Each point is reached from the start by the listed moves, each made 0, 1 or 2 times, or once backwards (-1), plus a little noise. Say if it took an odd or an even number of moves. Then give how often each move was made.

Moves:
(1): [ 21  31  12 -30]
(2): [-25  -7 -41  -1]
Start: [  1   8  12 -11]
Points:
[27 14 52 -8] -> odd (0, -1)
[ 44  70  36 -71] -> even (2, 0)
[ 19  63  -4 -74] -> odd (2, 1)

Moves:
(1): [  4 -16  10   0   2  15]
(2): [ -1  -5  -2 -14   6 -22]
(3): [ -2 -14  -3  29  21 -24]
(4): [ 13  18  26   3 -10  -3]
(5): [  9  -2 -12  -1  27  -1]
(6): [-20   4   2 -14  10  19]
Start: [12 -4 -7 11 13  8]
Points:
[ 23 -60  -3  81  83  13] -> even (2, -1, 2, 0, 1, 0)
[ 40 -96 -49  62 121 -51] -> odd (2, 1, 2, -1, 2, -1)
[-25  18  37  29  11  43] -> even (0, -1, 1, 1, -1, 2)
[ 60   5  76 -10 -56  15] -> even (2, 1, -1, 2, -1, -1)
[ 25   3   5 -16 -38 -10] -> even (0, 1, -1, 0, -1, -1)

Moves:
(1): [ -8  -9   0   7  -7   3  -8  -2   2  -1 -16 -12]
(2): [  0  -2  -8 -10  16  27   5 -12  -8  -7  -5 -10]
(3): [ 13 -23   6   4  25   2 -10 -37   9   0   2 -12]
(4): [-23   1  -4   6   6 -16  10 -17  23  10   2 -21]
(5): [  4  13  26   6  -7  -1 -20  15  12  -2   7  39]
(6): [-10  12  -3   7  -5 -14   9  15  -5 -13  -8  -9]
(7): [  0  36   2   8   5  -4  20  14 -26   3  13  -3]
(8): [ -9 -25  15  -4 -27  14  -4 -15  -4 -13  23  10]
(9): [ -3   8 -11   6  -7   2   1  -9  -2  -8  -4   7]
Start: [ 19  -2   5  -6   0 -15   6  24  -5  -4  -6   9]
Points:
[ 47  -2 -32 -39   9 -16  19  73 -19   7 -33   2] -> odd (-1, 0, -1, -1, -1, 0, -1, -1, -1)
[ 63  62 -30   0 118  36  39 -64 -53  -5   9 -12] -> odd (-1, 2, 2, 0, 0, -1, 2, -1, 2)
[ -35  -32   -5   36    6  -13   49 -121  -19  -20   40  -77] -> even (1, 0, 2, 2, -1, 0, 2, 2, 2)
[  4 -30  78   7  21  35 -12 -59   2 -46  56  30] -> odd (0, 2, 2, 1, 2, 1, 1, 2, 0)
